Every row gives one point. The window is the flat piece filled in between its corners: a triangle in 3 columns, a solid with four corners in 4, and so on. A path goes straight from each point to the next, and from the last back to the first. After which points does the path pass through the window?

Window, 4 rows:
[[ 2.20  0.00  0.07  0.53]
 [-0.43 -0.20 -1.07 -0.74]
 [-2.04  1.88  0.72  0.37]
 [-3.89 -1.49  0.88 -2.38]]
Path:
(1): [ 0.82  2.82 -0.49 -1.38]
(2): [-0.89  2.28  0.14 -1.28]
(3): [-2.04  0.59  0.43  0.89]
(4): [-2.73 -1.49 -0.49  1.00]
(5): [-1.79  0.83  1.79 -2.20]
(6): [-0.17 -0.08 -0.02 -3.29]
(7): [-1.54 -2.94 -1.48 -0.64]
(8): [-1.08 -0.71  0.94  1.16]
(9): [-0.10  0.99  0.47 -1.18]
(10): [-1.90 -0.38  0.35 -2.18]
(11): [-2.04 -1.19  0.40 -0.51]
(12): [ 0.18 -1.35 -1.27  1.59]
Through the window after points: 2, 10

Window (8 x 8):
[[ 2.48 -0.40 -1.29  2.16  0.95 -1.01 -0.46 -1.04]
 [-2.88 -1.88  0.32  3.52  1.70 -0.78  0.33 -1.59]
 [ 1.21 -1.18 -2.26  1.49 -0.82 -0.29 -2.21 -1.15]
 [-1.06  3.03 -1.63  0.22 -4.03  0.75  1.81 -0.22]
 [-0.41 -1.49  1.66 -0.46  2.09 -0.01  0.09 -0.51]
 [-0.28  2.45 -1.71 -2.44  2.25 -2.66  1.09 -0.72]
 [-0.99  1.58 -1.05 -1.73  2.02 -0.91  0.07  2.40]
 [-0.37 -1.47 -1.86  1.07  1.05  1.61  0.04 -0.12]]
Path:
(1): [-1.62  0.77  0.49 -0.87  2.20  1.03 -2.39 -0.93]
(2): [-0.33 -0.15 -0.73  1.94  0.47  1.14 -1.37 -1.42]
(3): [-0.43 -2.75 -2.17  0.41  0.90 -1.57  1.13  0.55]
(4): [ 0.91 -1.52 -1.76  0.62 -1.80 -1.92  0.80  2.19]
(5): [-1.79  2.71 -0.40  0.24  0.98  0.64 -0.49 -3.00]
(6): [-0.60  3.24 -0.76  1.86  1.12 -0.88 -1.50 -1.49]
(7): [ 0.59 -0.82 -1.36  0.85 -1.16 -0.07  1.37 -0.10]
(8): [-0.86  0.12 -1.89  0.87 -0.65 -0.38  1.87  0.19]
(9): [-0.64  0.50 -0.67  0.89 -0.47  1.98 -1.16 -1.09]
(10): [-0.22  2.13  0.48  2.12  1.18  1.40 -1.06 -1.84]
(11): [-1.34 -2.90 -1.52 -0.06 -0.67 -1.06  1.27  1.18]
(12): [ 0.97 -2.58 -1.17  1.45  0.33 -0.28  1.96  0.11]
Through the window after points: 2, 6, 8, 12
